Each row is a point. Each copy is the shape, with its points in the same order, turned, moved and blurred by noise. Say if it was mirrored as well.

Shape (8 x 3)
-0.48  +0.10  -0.40
+0.32  +0.34  -0.36
+0.61  -0.12  +0.05
-0.01  +0.09  +0.04
+0.35  +0.21  +0.07
-0.60  -0.02  -0.95
-0.07  -0.08  -0.21
-0.98  -0.36  -0.13
Copy 1 (8 x 3)
+0.56  -0.28  -0.17
+0.12  +0.37  -0.37
-0.44  +0.30  -0.08
+0.09  +0.11  +0.09
-0.06  +0.42  +0.06
+0.71  -0.55  -0.72
+0.08  -0.06  -0.12
+0.60  -0.91  +0.24
Copy 1 is: mirrored
Copy 2 (8 x 3)
-0.10  -0.21  -0.56
+0.12  -0.60  +0.13
+0.42  -0.14  +0.48
-0.02  -0.06  +0.04
+0.07  -0.21  +0.38
+0.19  -0.39  -0.95
+0.16  -0.13  -0.17
-0.21  +0.42  -0.78
Copy 2 is: mirrored

Shape (9 x 6)
+0.22  +0.25  -0.49  +0.22  -0.16  +0.22
+0.27  +0.84  +0.14  -0.33  -0.70  -0.15
-0.17  -0.29  -0.52  -0.40  -0.02  +0.22
+0.65  -0.04  -0.17  +0.44  +0.21  +0.41
-0.07  +0.27  -0.45  -0.56  +0.04  -0.44
-0.47  +0.06  -0.05  +0.37  +0.29  -0.09
-0.66  +0.17  +0.48  -0.49  -0.17  -0.02
-0.64  -0.03  +0.09  +0.06  +0.37  -0.40
+0.09  -0.91  +0.34  +0.15  -0.23  -0.60
Copy 1 (9 x 6)
-0.12  +0.28  +0.06  -0.47  -0.55  +0.14
-1.01  -0.38  +0.41  -0.23  -0.31  +0.21
-0.17  +0.19  -0.75  -0.43  +0.01  +0.10
+0.27  +0.29  +0.10  -0.07  -0.79  -0.22
-0.83  +0.33  -0.26  -0.43  +0.10  -0.21
-0.01  +0.60  +0.18  -0.01  +0.33  +0.10
-0.59  -0.29  -0.10  +0.29  +0.58  +0.31
-0.15  +0.49  -0.02  +0.03  +0.77  -0.14
+0.40  -0.33  +0.08  -0.37  +0.52  -0.79
Copy 1 is: mirrored
Copy 2 (9 x 6)
+0.11  +0.25  -0.30  -0.40  +0.15  +0.03
+0.96  -0.47  -0.12  -0.35  +0.65  +0.17
-0.47  -0.04  +0.21  -0.09  +0.20  +0.43
+0.14  +0.27  -0.57  -0.11  -0.45  +0.06
+0.31  +0.09  +0.48  +0.02  +0.58  +0.55
+0.19  +0.33  +0.30  +0.39  +0.11  -0.29
+0.31  -0.66  +0.49  +0.62  +0.55  -0.14
+0.19  +0.28  +0.67  +0.65  +0.23  -0.13
+0.36  -0.23  +0.90  +0.05  -0.72  +0.14
Copy 2 is: mirrored
Copy 3 (9 x 6)
-0.18  +0.34  -0.06  +0.66  +0.02  +0.06
-0.37  +0.34  +1.04  +0.49  +0.30  -0.15
-0.51  -0.02  -0.11  +0.10  -0.53  +0.29
-0.02  +0.43  -0.44  +0.42  +0.47  +0.52
-0.20  +0.53  +0.48  +0.00  -0.60  +0.01
-0.05  +0.22  -0.35  -0.16  +0.01  -0.46
-0.66  -0.19  +0.49  -0.49  +0.04  -0.41
-0.04  +0.20  -0.07  -0.57  -0.19  -0.48
+0.62  -0.50  +0.14  -0.44  +0.06  +0.30
Copy 3 is: only turned

Shape (11 x 8)
-0.82  +0.35  -0.37  -0.38  -0.35  -0.48  -0.21  +0.38
-0.46  -0.06  -0.61  -0.42  -0.56  +0.02  -0.11  +0.44
+0.13  -0.03  +0.47  -0.07  +0.45  +0.04  -0.29  +0.12
-0.39  -0.13  -0.47  -0.24  -0.56  -0.31  -0.55  +0.84
+0.08  -0.65  -0.33  -0.65  +0.46  -0.49  +0.16  -0.10
-0.08  +0.27  -0.65  +0.45  -0.40  -0.58  -0.45  +0.43
+0.04  +0.01  +0.14  +0.40  +0.60  +0.34  -0.12  -0.23
-0.35  -0.25  -0.20  +0.38  -0.47  -0.70  -0.11  +0.16
+0.31  -0.32  +0.24  -0.45  +0.10  -0.09  +0.07  -0.49
+0.46  +0.30  +0.24  +0.26  +0.32  -0.11  +0.24  +0.05
+0.10  +0.02  +0.44  +0.42  +0.45  +0.28  +0.28  +0.32
Copy 1 (11 x 8)
+0.16  +0.57  +0.11  -0.05  +0.53  -0.08  -1.01  +0.30
-0.08  +0.63  +0.26  -0.49  -0.03  +0.09  -0.55  +0.52
+0.10  -0.26  -0.38  -0.12  +0.09  -0.56  +0.32  -0.16
-0.13  +0.36  -0.19  -0.37  -0.16  -0.05  -0.80  +0.67
+0.03  +0.95  -0.52  +0.04  +0.14  +0.03  +0.35  -0.20
+0.50  -0.10  -0.18  +0.20  -0.25  +0.29  -0.82  +0.59
+0.24  -0.53  -0.14  +0.03  +0.23  +0.09  +0.50  -0.22
-0.09  +0.03  -0.14  +0.21  -0.13  +0.33  -0.85  -0.07
+0.28  +0.28  -0.20  -0.26  -0.12  -0.26  +0.34  -0.77
+0.31  -0.29  +0.06  +0.48  -0.20  -0.45  +0.20  -0.19
-0.15  -0.46  +0.11  +0.21  +0.07  -0.27  +0.48  -0.02
Copy 1 is: only turned
Copy 2 (11 x 8)
-0.31  +0.52  -0.08  -0.96  +0.64  -0.66  +0.16  +0.20
-0.21  +0.49  -0.25  -1.00  +0.44  -0.05  -0.08  +0.45
-0.21  -0.22  -0.07  +0.33  +0.25  -0.35  -0.26  -0.28
-0.76  +0.42  -0.38  -0.75  +0.60  -0.21  -0.15  +0.69
+0.20  +0.32  -0.50  -0.31  -0.41  -0.52  -0.80  -0.13
-0.46  +0.29  -0.65  -0.31  +0.33  -0.42  +0.55  +0.71
+0.17  -0.05  -0.54  +0.33  +0.35  -0.02  +0.02  -0.62
-0.72  +0.56  -0.37  -0.42  -0.08  -0.31  +0.42  +0.16
+0.22  +0.12  +0.13  +0.12  -0.35  -0.10  -0.38  -0.16
+0.17  -0.51  -0.33  +0.19  -0.04  -0.37  +0.24  -0.13
-0.19  -0.60  -0.39  +0.00  +0.18  -0.15  +0.09  -0.54
Copy 2 is: only turned
Copy 3 (11 x 8)
-0.49  -0.68  +0.01  +0.07  -0.99  -0.02  +0.61  -0.09
+0.13  -0.50  -0.03  +0.45  -0.83  +0.19  +0.76  -0.23
-0.26  -0.26  -0.06  +0.42  +0.22  +0.08  -0.34  +0.28
-0.07  -0.59  -0.24  +0.52  -0.89  -0.21  +0.48  -0.69
+0.03  -0.60  +0.41  +0.17  +0.57  -0.13  +0.74  -0.05
-0.08  -0.23  -0.38  -0.34  -0.80  -0.05  +0.18  -0.75
-0.07  +0.07  -0.48  +0.04  +0.30  +0.30  -0.14  +0.51
-0.22  +0.15  -0.07  -0.09  -0.56  -0.45  +0.52  -0.42
-0.25  +0.06  +0.55  +0.38  +0.41  +0.28  +0.25  +0.15
+0.15  +0.00  +0.17  -0.22  +0.03  +0.12  -0.40  +0.27
+0.24  +0.01  -0.26  +0.16  -0.03  -0.15  -0.43  +0.65
Copy 3 is: only turned
Copy 4 (11 x 8)
-0.61  -0.72  -0.69  -0.71  -0.03  -0.09  +0.07  -0.51
-0.35  -0.62  -0.88  -0.25  -0.37  -0.14  -0.18  -0.16
+0.05  -0.30  +0.57  -0.01  -0.14  -0.38  +0.22  -0.56
-0.11  -0.94  -0.92  -0.06  -0.16  +0.14  +0.05  -0.61
+0.18  -0.11  -0.34  -0.15  -0.33  -0.97  +0.83  -0.13
-0.09  -0.53  -0.59  -0.21  +0.32  +0.61  +0.32  -0.16
-0.34  +0.10  +0.68  +0.17  -0.19  -0.12  +0.24  -0.14
-0.22  -0.24  -0.64  -0.08  +0.63  -0.04  +0.26  -0.37
+0.35  +0.24  +0.12  -0.27  -0.19  -0.77  +0.13  -0.23
+0.14  -0.27  +0.64  -0.15  +0.22  -0.18  +0.14  +0.17
-0.25  -0.38  +0.74  +0.33  +0.16  -0.36  +0.00  -0.01
Copy 4 is: only turned

Shape (16 x 11)
+0.44  -0.43  +0.42  +0.30  -0.07  +0.34  +0.62  -0.82  -0.49  -0.41  +0.07
-0.31  -0.12  +0.24  +0.17  -0.38  +0.02  -0.06  +0.41  +0.51  -0.15  +0.29
+0.41  -0.01  -0.03  -0.75  +0.59  -0.54  +0.27  -0.38  -0.38  -0.53  -0.11
-0.13  -0.07  +0.24  -0.03  -0.24  +0.10  -0.47  +0.51  +0.04  +0.29  +0.26
-0.12  -0.85  +0.46  +0.14  -0.66  -0.11  +0.14  -0.10  +0.54  +0.35  +0.27
-0.27  -0.07  -0.30  +0.30  -0.12  +0.04  +0.40  +0.80  +0.38  +0.39  +0.46
-0.21  +0.49  -0.32  +0.01  +0.03  -0.52  +0.05  -0.19  +0.16  +0.13  -0.15
+0.02  +0.38  -0.63  -0.36  -0.11  -0.32  -0.14  +0.06  +0.09  -0.10  +0.07
-0.11  +0.11  +0.20  +0.31  -0.16  -0.12  -0.11  +0.15  +0.47  +0.53  +0.18
-0.37  +0.14  -0.20  -0.71  +0.76  -0.10  -0.06  -0.32  -0.29  -0.06  +0.07
-0.24  +0.79  +0.02  -0.61  +0.10  -0.60  +0.40  -0.18  -0.05  +0.02  +0.22
-0.19  -0.32  +0.62  -0.20  -0.34  +0.60  -0.10  +0.19  +0.59  -0.15  +0.01
+0.74  -0.52  +0.55  -0.34  +0.22  +0.36  +0.74  -0.57  -0.40  -0.18  -0.68
-0.34  -0.70  +0.16  +0.15  -0.33  +0.67  +0.09  +0.16  +0.53  +0.06  -0.11
-0.13  +0.12  -0.16  -0.28  -0.54  +0.20  -0.11  +0.16  +0.52  +0.50  +0.57
-0.63  -0.67  +0.45  -0.08  -0.86  +0.55  -0.09  +0.46  +0.07  +0.18  -0.12
Copy 1 (16 x 11)
-0.36  -0.24  -0.37  -0.04  +0.38  -0.75  +0.67  -0.11  -0.28  -0.13  +0.68
+0.34  +0.27  +0.22  +0.21  +0.13  +0.07  -0.37  -0.30  -0.43  +0.34  -0.17
-0.44  -0.82  -0.75  +0.14  -0.33  +0.38  +0.09  -0.11  -0.13  -0.47  +0.45
-0.12  +0.20  +0.69  +0.12  -0.07  +0.37  -0.22  +0.05  -0.45  +0.32  -0.05
+0.03  +0.13  +0.76  +0.05  +0.36  -0.22  -0.06  -1.04  -0.44  +0.15  +0.07
+0.74  +0.41  +0.51  -0.17  -0.16  +0.05  -0.58  -0.03  -0.56  -0.24  +0.08
+0.07  -0.15  -0.07  +0.00  -0.20  +0.19  -0.28  +0.00  +0.31  -0.46  -0.39
+0.00  -0.22  +0.02  +0.16  -0.13  +0.41  -0.69  +0.19  +0.29  -0.29  +0.09
+0.06  +0.25  +0.49  -0.20  +0.20  +0.12  -0.22  -0.16  -0.29  -0.07  -0.44
-0.26  -0.94  -0.06  +0.36  -0.56  +0.20  -0.15  +0.32  -0.29  -0.44  -0.10
-0.29  -0.39  -0.45  -0.27  -0.67  +0.02  -0.67  -0.02  +0.11  -0.26  -0.29
+0.18  -0.29  +0.32  +0.10  +0.41  -0.02  -0.10  -0.28  -0.67  +0.82  -0.06
-0.21  -0.90  -0.36  -0.56  +0.28  -0.10  +0.94  -0.23  -0.23  +0.00  +0.89
+0.62  -0.28  +0.72  +0.18  +0.41  -0.20  +0.08  -0.31  -0.55  +0.42  +0.14
-0.03  -0.05  +0.77  -0.12  +0.16  -0.05  -0.90  -0.04  -0.28  +0.13  -0.10
+0.31  -0.03  +0.97  +0.16  -0.13  -0.28  +0.10  -0.42  -0.35  +0.96  +0.25
Copy 1 is: mirrored
Copy 2 (16 x 11)
-0.41  -0.81  -0.34  +0.57  -0.67  +0.14  -0.90  +0.06  +0.13  -0.06  -0.15
+0.06  -0.17  -0.60  +0.43  +0.68  -0.40  +0.03  +0.51  -0.38  +0.08  -0.46
-0.54  -0.26  +0.08  +0.00  -0.65  -0.23  +0.28  -0.47  -0.25  +0.09  +0.49
+0.26  +0.10  +0.17  +0.53  +0.51  -0.35  +0.15  +0.36  -0.25  +0.08  -0.49
+0.19  -0.43  -0.59  -0.21  +0.16  -0.13  -0.44  +0.55  -0.40  -0.10  -1.03
+0.09  -0.21  -0.42  +0.10  +1.28  -0.29  -0.24  -0.18  -0.19  +0.12  -0.56
-0.13  +0.30  -0.52  +0.04  +0.30  +0.05  +0.42  -0.03  +0.29  -0.25  +0.01
-0.50  +0.16  -0.02  +0.07  +0.56  -0.26  +0.37  +0.08  +0.02  -0.15  +0.10
+0.24  +0.22  -0.45  +0.28  +0.56  +0.17  +0.07  +0.22  -0.23  -0.19  -0.72
-0.35  +0.41  +0.09  +0.04  -0.26  -0.12  +0.33  -0.21  +0.15  +0.63  +0.12
-0.37  -0.09  -0.40  +0.05  +0.06  -0.14  +0.85  -0.28  +0.32  +0.26  -0.12
-0.08  -0.26  -0.35  +0.49  +0.09  +0.02  -0.15  +0.93  -0.77  +0.43  -0.55
-0.20  -0.94  +0.04  +0.07  -0.76  +0.68  -0.51  +0.03  -0.36  +0.20  +0.28
-0.02  -0.20  -0.50  +0.20  +0.53  +0.09  -0.60  +0.83  -0.49  +0.39  -0.48
-0.35  +0.08  -0.13  +0.01  +0.79  -0.16  +0.23  +0.42  -0.23  +0.00  -0.96
+0.32  -0.56  -0.03  +0.19  +0.65  -0.28  -0.33  +1.23  -0.20  +0.49  -0.54
Copy 2 is: only turned
